Each row of a before or after table is a point. One or more steps were done to the points. Then noise was added and the rows were shuffled. The steps act on columns, c1 being the first. Write out the steps. A step turns or swaps two columns, mirrors them in a line or flattens them onto one, adds a multiple of one to another, or multiplies or shifts one. Angles are multiples of 10 degrees, from the lower column toward the higher: turns from -170 to 170, lines from 10 to 170 but not 90. Use the fewest steps. Two steps may share a column if one is a turn and the other turns, adds or multiplies; they go together, in the order done. Otherwise the lowest column goes first.

Before:
[[ -5   2]
 [-16  17]
 [ 28   0]
 [-14 -23]
 [ 26  52]
 [ 49  17]
 [-49 -20]
 [-18  23]
 [  1  48]
 [-33  42]
 [ -8  14]
 [ 28 -14]
 [ 20  24]]
After:
[[ 13 -29]
 [ 16   0]
 [ 52   9]
 [-16 -25]
 [ 29   3]
 [ 32 -49]
 [ 23   4]
 [-26 -18]
 [-12  22]
 [-10 -50]
 [  5   4]
 [ 41 -26]
 [  9  52]]
Steps: turn c1 and c2 by -120 degrees

Before, 9 rows:
[[-24  -6  11   6  28 -37  35  37]
 [  4  47  11  28  40 -32  18   2]
 [ 35  42 -37  26 -23 -47  14   4]
 [ 11  44 -23 -19 -34 -12 -33   6]
 [ 50 -39 -33 -11  -3 -27  27 -34]
 [ 21  51  18 -18  -1   3  24  32]
 [ 30  28  31  27   9   3  -7  25]
 [ 22 -28 -53  12   0  40  -8  15]
 [-32  33  26  18 -14  32  -4  18]]
After, 9 rows:
[[ 32 -28 -45   7  15 -21 -12  17]
 [  2  29 -48  20 -28  26 -45  38]
 [ 11  13 -50  36  17  31  20  10]
 [ 39 -12   7 -31   0   8 -50 -24]
 [ 15  58  17  -2 -16 -28  30  23]
 [-31  40  36   5  11   5 -39  52]
 [ 18 -36 -29  10 -18 -20  28 -31]
 [  2 -21 -44 -46 -22  15 -36   4]
 [ 28 -35 -24 -13 -29   2  10  29]]
Steps: swap c1 and c8; mirror c2 and c3 in the line at 130 degrees; mirror c4 and c5 in the line at 130 degrees; turn c6 and c7 by 140 degrees

Before:
[[ 28   5  19 -10  14  49  35 -14   4  52  81  51]
 [ 18  25  17  -1  39  54 -21  17 -17   5  67  -7]
 [-45  21  24  29 -39  62  51   5 -13 -39  -8  23]
 [ -7   9 -18  38 -41  36 -17  31  13  14   4 -50]
 [-39 -21  19 -17 -17 -10  33  29 -25 -11 -31 -23]
 [  2  16 -22 -14 -27  18  18   6  11   6 -30  31]
 [  9  28  43 -13 -20 -24  -8  10  11  52  18  30]
 [ 35  29  17  31  40  13 -13  12  -6  28   4 -32]
 [-26   9   5   1  20  12  13   4  27 -19  27 -65]
 [ 27  35 -18 -14   2  26  22  45  14  27  28 -38]
 [ 16   0  20 -21 -38  33  14  30  35  24 -30  18]]
After, 11 rows:
[[-27 -14  15 -18  48  55 -20  17 -45  67   8   7]
 [ 25 -40  29  54 -39  65  20   2 -45  -9 -36  13]
 [-28   7  33  18   6  51  35 -16 -20  78  49  10]
 [-46  -2   5  17  46  10 -34  11 -16   1  26  -1]
 [-21 -20  45 -15 -15 -24   0  10  22  14  49  20]
 [ 44   1  15   9  -2 -10  36  26 -20 -30  -8   5]
 [-12 -14 -11   0 -24  23  27   6   3 -31   7  -4]
 [-18  10  25  -4 -22  35  23  30  17 -34  18   7]
 [ 19 -27 -17  10  25  17  11   4  20  28 -18  -8]
 [ -3 -14 -36  20 -21  35 -35  35  -7   5  12 -12]
 [-44 -12 -27   1  25  24  26  44  -2  29  30 -10]]
Steps: turn c1 and c2 by 150 degrees; flatten c3 and c12 onto the line at 20 degrees; turn c4 and c7 by -40 degrees; add 0.5 times c8 to c5; add -0.5 times c6 to c9; swap c10 and c11
